Rows are points. Each copy is the shape, with its points in the same order, stretched, turned, moved and blurred by noise. Is it also mirrored, or only turned?

Shape:
[[-2.2 -2.4]
 [-2.6 -0.6]
 [ 2.5 -4.4]
 [-1.9  6.4]
 [ 2.8 -4.5]
 [-1.3  0.7]]
Copy 1 (6 x 2):
[[-0.8 -1.6]
 [-2.1  0.1]
 [ 4.9 -3.7]
 [-3.4  6.0]
 [ 4.8 -3.5]
 [-1.1  0.6]]
Copy 1 is: only turned
Copy 2 (6 x 2):
[[ 2.6 -1.7]
 [ 2.8 -0.1]
 [-0.9 -4.0]
 [ 0.7  7.4]
 [-1.3 -4.0]
 [ 1.2  1.3]]
Copy 2 is: mirrored

Shape:
[[ 2.9 -1.9 -3.0 -2.1]
 [ 2.4  0.4  1.0 -2.5]
 [ 2.7 -3.8  1.7  0.0]
 [-1.7  1.7 -1.9  0.7]
 [-1.4 -3.0  0.9 -2.2]
 [-7.0  9.8 -1.3 -0.3]
 [-0.5 -2.9 -0.4 -2.1]
 [ 2.4 -2.1 -3.6  3.0]
 [-3.2 -4.5  1.0 -3.3]]
Copy 1 (9 x 4):
[[-0.5 -0.3  0.5 -2.6]
 [ 2.0  3.0  1.1 -0.6]
 [-2.4  2.5  2.5 -0.2]
 [ 0.5 -1.0 -3.2  2.4]
 [ 1.1 -0.1  3.6  1.8]
 [ 6.3 -1.4 -7.0  6.7]
 [ 0.0 -0.2  2.7  1.0]
 [-4.0 -0.6 -2.2 -2.2]
 [ 1.4 -2.4  4.8  3.0]]
Copy 1 is: mirrored
Copy 2, 9 rows:
[[ 5.3  3.8  2.8  1.0]
 [ 3.2  0.3 -1.1  0.8]
 [ 3.5  1.5  0.3  5.0]
 [-0.8  5.4 -0.5 -0.7]
 [ 0.9 -0.1  3.3  2.8]
 [-8.5  4.5 -5.6 -8.4]
 [ 2.3  1.5  2.9  2.2]
 [ 2.8  8.2  1.5  3.6]
 [-0.4 -2.6  5.6  3.5]]
Copy 2 is: mirrored
Copy 3, 9 rows:
[[ 2.9  3.3 -2.3 -0.6]
 [ 0.8 -0.3  0.5 -2.7]
 [ 2.5  3.6  2.7 -0.3]
 [-2.0 -0.5 -2.0  2.1]
 [-0.8  3.8  2.0 -1.0]
 [-8.8 -7.7 -4.3  0.0]
 [-0.4  4.1  0.7 -0.8]
 [ 3.3  3.4 -1.9  4.6]
 [-2.2  6.2  2.3 -1.2]]
Copy 3 is: mirrored
Copy 4 (9 x 4):
[[ 2.2  3.1  1.7 -1.0]
 [-1.9  3.2  1.0 -0.8]
 [-1.0 -0.3 -0.6 -3.1]
 [-0.5  0.6  1.2  3.1]
 [-2.4  0.2  3.4 -0.5]
 [-4.9  2.4  2.0 11.0]
 [-0.9  0.5  3.7 -0.8]
 [ 3.1 -0.6 -1.8 -0.5]
 [-3.1 -1.0  5.7  0.0]]
Copy 4 is: mirrored

Shape, 11 rows:
[[-3.2 -1.1  0.4  0.8 -1.1  3.2]
 [-5.4 -1.5  0.3  2.2 -2.4  2.3]
 [ 3.0 -1.3  0.1  0.1 -3.2  2.1]
 [ 3.2  6.2 -2.0  1.8  0.2  2.6]
 [ 2.3  0.4  3.7 -4.0 -3.2  4.3]
 [-5.5  0.1  5.2 -1.8 -1.1  2.6]
 [ 3.2  0.3 -1.8  2.2  0.8 -0.7]
 [-0.1  5.7  7.5  0.6 -3.7 -4.2]
 [-1.5 -2.6 -1.9 -3.6 -2.8  5.0]
 [-2.8  0.0 -0.3  0.2  7.7 -3.4]
 [-1.2 -1.5  0.2 -1.2 -2.0 -2.4]]
Copy 1:
[[-4.1 -1.3  0.2 -3.2 -2.3  2.0]
 [-6.6 -1.1 -1.1 -2.7 -1.2  3.4]
 [ 0.1 -2.3 -2.3 -1.8 -7.0 -2.1]
 [ 2.9 -0.2 -0.2  4.1 -5.5  3.5]
 [ 1.7  1.8 -2.2 -6.4 -7.3 -2.6]
 [-4.4  3.8 -0.3 -5.6 -1.0  0.5]
 [ 1.4 -3.2  0.7  3.9 -3.8 -2.0]
 [-0.3  8.7 -5.1  3.5 -4.3 -2.4]
 [-1.2 -3.2 -1.6 -7.5 -2.3  0.9]
 [ 0.7 -1.5  5.9  4.7  5.7 -3.3]
 [-1.1 -0.7 -2.7 -0.3  0.1 -2.6]]
Copy 1 is: only turned
Copy 2 (11 x 6):
[[-1.9  0.8  0.8  1.2  2.5  2.0]
 [-3.0  2.6  1.0  2.7  2.6  1.1]
 [ 2.1 -1.7 -0.5  2.6  2.0  2.6]
 [ 2.3 -4.1 -5.0 -2.5  7.0 -1.3]
 [-0.2 -2.1 -3.4  0.0 -1.6  5.7]
 [-3.2  3.5 -1.1 -1.9 -0.8  3.8]
 [ 3.7 -1.5 -0.1  0.5  3.6 -2.2]
 [ 3.5  6.2 -8.7 -3.8 -0.3  2.3]
 [-3.2 -4.1  1.2  3.0  0.1  2.1]
 [ 1.7  2.0  4.0 -5.1  1.1 -5.2]
 [ 1.5  2.3  0.0  1.4 -1.4 -1.4]]
Copy 2 is: only turned

Shape (11 x 8):
[[-0.6 -1.9  0.8 -0.5  0.6 -5.0  0.5  2.7]
 [ 5.0 -1.0  3.1 -1.6 -6.4 -6.1 -0.4 -2.9]
 [ 0.0  5.9 -6.8  4.2  3.9  4.8 -1.4  2.2]
 [ 0.0  6.9 -0.9  0.9  3.2  8.2  0.3 -2.4]
 [-0.1  0.2  1.6  6.6 -0.4  1.5 -2.8  0.1]
 [ 0.0 -1.3 -0.2 -2.2 -2.8 -4.7 -3.1  2.1]
 [ 3.5  1.8  2.3  1.9 -0.2  1.0 -4.1  3.3]
 [-1.7 -1.1  1.3 -2.4  1.2  1.0 -5.2 -1.0]
 [-0.6 -3.2  1.2 -3.0  0.2  1.1 -0.6  3.6]
 [ 2.8 -4.2 -4.8 -1.8 -3.1 -2.1  0.5  1.2]
 [ 4.8 -3.4  0.7 -3.5  1.3 -3.5 -1.1 -2.3]]
Copy 1, 11 rows:
[[-2.3 -3.6  2.9 -2.5  1.6 -0.5  1.3  3.9]
 [-3.5 -5.1 -4.4 -4.0 -3.7 -3.8  2.8 -0.8]
 [ 5.6  6.4 -0.8  6.7  1.2  1.0 -5.6  3.4]
 [ 4.1  2.6 -3.2  7.3  3.5  4.3 -2.6 -1.4]
 [ 1.2 -0.8  1.8  3.8 -5.4  2.3  0.9 -1.6]
 [-3.6 -2.4  0.2 -5.3 -1.1 -1.7 -0.8  1.8]
 [ 3.4 -2.6  1.5  1.4 -2.9 -0.4 -1.5 -2.9]
 [-4.8 -1.7  1.8 -1.8  1.5  1.4 -1.8 -2.3]
 [-1.5 -1.4  2.8 -4.0  2.3  0.8  1.0 -0.5]
 [-3.2  4.0 -2.1 -4.9 -0.7 -4.8  1.6  3.3]
 [-5.5 -2.9  0.9 -2.0  3.4 -4.9  2.1  0.0]]
Copy 1 is: mirrored
Copy 2, 11 rows:
[[ 0.2 -0.2 -1.9  2.6  0.0 -4.0 -1.4 -0.9]
 [ 4.5 -6.9  2.8 -0.7  2.6 -8.0 -2.2 -3.3]
 [ 1.2  3.0 -3.1 -2.9 -4.0  9.8  1.2  2.4]
 [-0.9  0.9  3.6 -4.3 -0.7  7.8  5.3  3.7]
 [ 0.8 -0.4  0.7  2.8 -1.0  5.1  0.1 -5.4]
 [ 1.0  0.5 -1.4 -1.6  1.3 -4.3 -3.3 -3.3]
 [ 1.0 -1.3  2.7  2.1  1.6  3.9 -4.8 -2.5]
 [-1.7  1.4 -0.4 -2.4  4.7  1.2  0.1 -2.6]
 [-4.6 -1.0 -0.4  0.1  0.9 -1.2 -2.5 -1.6]
 [ 0.1 -4.9 -4.7 -3.2 -1.8 -3.9 -2.1 -2.0]
 [ 0.7 -7.2 -2.1  0.1  5.5 -4.1 -0.6  0.5]]
Copy 2 is: only turned
Copy 3, 11 rows:
[[ 0.7  1.0  1.4 -4.3  1.4 -2.2  1.0 -1.9]
 [ 9.1 -3.3  0.7 -3.1 -2.9  0.1  0.6 -5.0]
 [-4.0  2.8  0.6  8.7  0.0 -0.1  1.9  6.4]
 [-2.8  0.3 -0.3  6.6 -1.8  6.5 -2.7  4.6]
 [-1.2 -3.9  1.8  1.5 -3.9 -2.5 -1.0  2.6]
 [ 4.3  2.2  1.5 -2.7 -0.8 -3.3 -0.3 -2.2]
 [ 2.8 -2.0  3.2  1.7 -1.2 -1.7 -3.9  3.5]
 [ 0.4  1.8  1.6  0.0 -1.0 -0.3 -4.9 -2.4]
 [ 0.6  1.3 -1.3 -2.9  2.0 -1.4 -4.7  0.0]
 [ 3.8  1.0 -3.9  0.3  2.1 -3.6  1.2 -3.0]
 [ 3.9 -0.8  0.7 -0.4  3.6  0.4 -1.6 -6.5]]
Copy 3 is: only turned
Copy 4:
[[-2.8 -2.7  3.9 -0.8  0.8 -2.1 -1.3  2.6]
 [ 0.5  0.6  6.5 -4.2  0.8  0.4 -8.2 -2.8]
 [ 6.1  2.3 -3.7  2.7 -2.5 -3.7  7.9  6.5]
 [ 5.0  5.4 -1.9 -0.7  2.3  0.9  9.2  3.1]
 [-0.6  0.2 -2.9 -4.6 -2.7  1.6  1.3  4.6]
 [-1.4  0.5  4.7  0.8 -0.8 -1.4 -4.0  2.9]
 [ 2.7  1.0  3.1 -2.8 -1.5  2.2  1.8  5.4]
 [-1.7  2.5  0.8  0.6  2.3  2.3  0.1  5.8]
 [-2.4 -1.3  4.5  1.9  0.4  2.7  0.4  3.0]
 [ 1.4 -2.2  2.6  5.5 -2.6 -0.3 -5.3  0.3]
 [ 1.4 -2.1  3.2  1.1  3.7  1.9 -5.1  1.8]]
Copy 4 is: mirrored

Shape, 14 rows:
[[-2.8  0.5 -4.5 -2.0 -0.6  0.6 -1.2 -4.5 -2.9]
 [-0.5 -6.0  1.4  3.4 -6.8  5.2 -3.0 -2.2  3.5]
 [ 0.9 -4.7 -0.9  3.4 -2.5  2.6  3.7 -1.1 -2.0]
 [ 4.0  2.0  4.4 -1.8  0.9 -0.9 -0.4 -3.9  2.9]
 [ 0.8 -0.1  1.0  8.4 -0.8  1.1  0.6  3.3 -4.5]
 [-1.9 -4.6  1.9 -4.2 -0.8 -1.0 -1.6 -3.1  0.9]
 [ 2.1  0.9 -0.6  1.1  1.0 -3.7 -5.7 -4.7 -1.4]
 [-0.3  1.8 -8.5 -2.4 -1.4  1.2  3.2  2.0 -5.6]
 [ 4.5  1.5  4.1 -1.0 -4.5  1.6  1.7  0.4  0.0]
 [-0.3 -6.4 -4.1 -1.1  1.1 -0.3 -3.5 -5.6 -0.4]
 [-0.5  1.0 -0.1  1.3  2.5  0.5  2.8 -2.7 -0.7]
 [-0.5  2.8 -0.4  4.3  1.6 -5.8  0.2  3.1  1.8]
 [ 0.9 -0.8  0.0  0.2 -2.3  2.1 -1.2 -1.4  2.3]
 [ 1.4 -1.2  3.2  3.8 -0.4  3.5 -1.6  2.5  2.6]]
Copy 1, 14 rows:
[[ 5.8 -2.4  0.2 -2.2 -3.7 -4.0  2.6 -5.9  0.8]
 [ 2.8  0.3 10.5  2.6  4.5  3.2  2.4  3.0  4.7]
 [ 2.0 -2.5  1.8  7.5  2.1 -0.1  0.5 -1.5  5.3]
 [-2.6 -7.0  0.9 -5.4  1.5 -1.0 -3.7  0.2 -0.3]
 [ 0.6  0.6  0.6  8.1  3.4  3.3 -3.2 -3.9 -3.5]
 [ 5.6 -4.2 -0.7 -4.7  2.4  0.4  2.2  1.2  4.0]
 [ 4.0 -6.5 -0.3 -4.4 -0.5  3.3 -1.7 -5.9 -2.7]
 [ 5.0  2.1 -2.2  6.3 -9.0 -4.0 -1.8 -5.9  1.1]
 [-0.1 -2.9  3.9  0.9  1.0 -2.3 -7.0  3.0  1.9]
 [ 6.0 -6.3 -0.8 -0.9 -1.6  2.8  4.8 -2.9  4.0]
 [-1.3 -4.1 -1.7  0.0  1.1 -2.6  0.4 -5.3 -0.1]
 [-3.7  1.9 -3.0 -1.0  1.3  6.0 -3.3 -9.3 -2.9]
 [ 0.1 -0.8  4.5 -0.1 -0.2  0.6 -0.3 -0.2  1.3]
 [-2.6  0.3  4.1  3.2  3.0  3.4 -0.3  2.5 -2.1]]
Copy 1 is: mirrored
Copy 2, 14 rows:
[[ 1.4 -0.8 -1.6  3.7 -1.9  2.5  1.2 -2.0 -3.6]
 [-2.0 -0.9  3.1  0.2  2.1  0.9  1.4 -6.4  3.8]
 [-1.8  0.3 -3.1  1.1 -3.7  0.0 -0.7 -4.8  3.5]
 [-1.8 -0.1 -0.7 -5.9  0.1  1.7 -1.5  0.4 -1.8]
 [ 2.2 -3.0 -2.9  1.7 -3.2 -1.6 -3.9 -1.2  6.3]
 [-2.0 -0.4  2.6 -0.4 -2.9  0.3  0.0 -3.3 -3.7]
 [ 2.2 -0.5 -0.1  0.0 -0.2  2.3 -5.8 -1.5 -3.5]
 [-2.0 -3.4 -6.8  6.6 -2.9  1.8  0.6  0.0 -2.0]
 [-4.1 -2.9 -1.3 -3.6 -1.2  3.1 -0.9  0.3  2.5]
 [-0.1  1.1 -0.6  2.2 -0.8  0.4 -1.7 -6.2 -4.6]
 [ 1.1  0.8 -3.0 -1.3 -3.1 -0.3  0.0 -0.7 -0.8]
 [-0.4  0.1 -2.0  0.5 -1.0 -2.7 -5.4  4.0  0.3]
 [-1.8 -1.2 -0.4 -0.6  1.3  1.1  0.3 -1.9 -0.1]
 [-0.9 -2.9 -0.5 -2.7  1.1 -2.9 -0.8 -2.2  3.3]]
Copy 2 is: only turned
Copy 3, 14 rows:
[[-0.3  2.6 -1.7  1.3  0.1  3.8 -2.6 -2.7 -4.6]
 [ 0.6  5.8  1.9 -1.3  1.2  7.0  3.1 -1.2  4.4]
 [ 1.9 -0.3 -2.4 -3.7 -2.1  6.7  2.7 -1.6  1.6]
 [ 5.0  3.1 -0.6  3.7  0.4 -3.1  2.3  3.3 -1.7]
 [-0.3 -5.1 -6.3  1.5  0.7  3.9  0.2  2.9  5.2]
 [ 0.6  4.4  4.0  2.5 -1.6  3.9  0.6  0.4 -3.7]
 [ 3.8  3.8 -1.1  7.9 -0.2 -1.2 -5.1  0.5 -0.8]
 [-2.7 -2.5 -3.7 -5.6 -2.3  2.6 -4.1 -1.6 -2.4]
 [ 0.9  2.5 -3.0 -1.5 -1.4 -0.7  3.3  5.1  1.5]
 [ 4.1  4.6  3.4  1.4 -1.7  5.4 -4.2 -3.8 -2.4]
 [ 3.0 -1.9 -3.1  1.3  1.0  1.9  1.6 -0.5 -2.5]
 [-0.1 -3.8 -0.9  7.6  0.5 -4.7 -2.4 -0.2  1.9]
 [ 1.4  2.9  0.3  0.2  1.1  1.2  0.9  0.1  1.0]
 [ 1.7 -1.3 -0.5  0.7  3.0  1.7  2.4  3.7  4.4]]
Copy 3 is: only turned
Copy 4, 14 rows:
[[ 1.5  1.9  1.3  0.7 -2.7  5.2 -3.3 -0.1 -1.3]
 [-0.3 -9.0 -0.3 -2.1 -4.8  5.9 -6.9  8.5  8.0]
 [-0.3 -5.5 -1.9 -0.5 -5.8  0.8 -4.5 -1.2  5.8]
 [-6.2 -3.0  1.4 -4.0  0.9  0.0  1.1 -0.4  1.0]
 [ 3.9 -3.5  0.7  2.0 -2.1 -5.0 -7.9 -0.3  6.4]
 [ 0.8 -6.9  1.8 -2.5 -0.9  4.7  1.6  2.4 -2.1]
 [ 0.8  1.7  4.6 -4.4 -2.2 -1.3 -4.4  1.3 -1.5]
 [ 3.5  3.1 -4.8  3.0 -2.2  2.8  0.4 -4.7  4.2]
 [-3.7 -3.9  1.3 -2.5  1.5  0.6  2.4 -2.3  8.3]
 [ 2.8 -4.0 -1.6 -5.4 -5.1  3.2 -5.0  3.1 -2.6]
 [-1.2 -1.2  0.4  1.1 -1.4 -0.2 -3.3 -1.6  0.5]
 [ 4.1 -0.1 -3.9  2.6  0.5 -6.1 -0.4  3.2 -0.8]
 [-1.5 -3.8 -1.5 -2.6 -1.0  3.6 -2.8  3.3  4.7]
 [-1.0 -6.6 -1.0 -1.2  1.6  0.8 -4.5  4.2  5.9]]
Copy 4 is: only turned
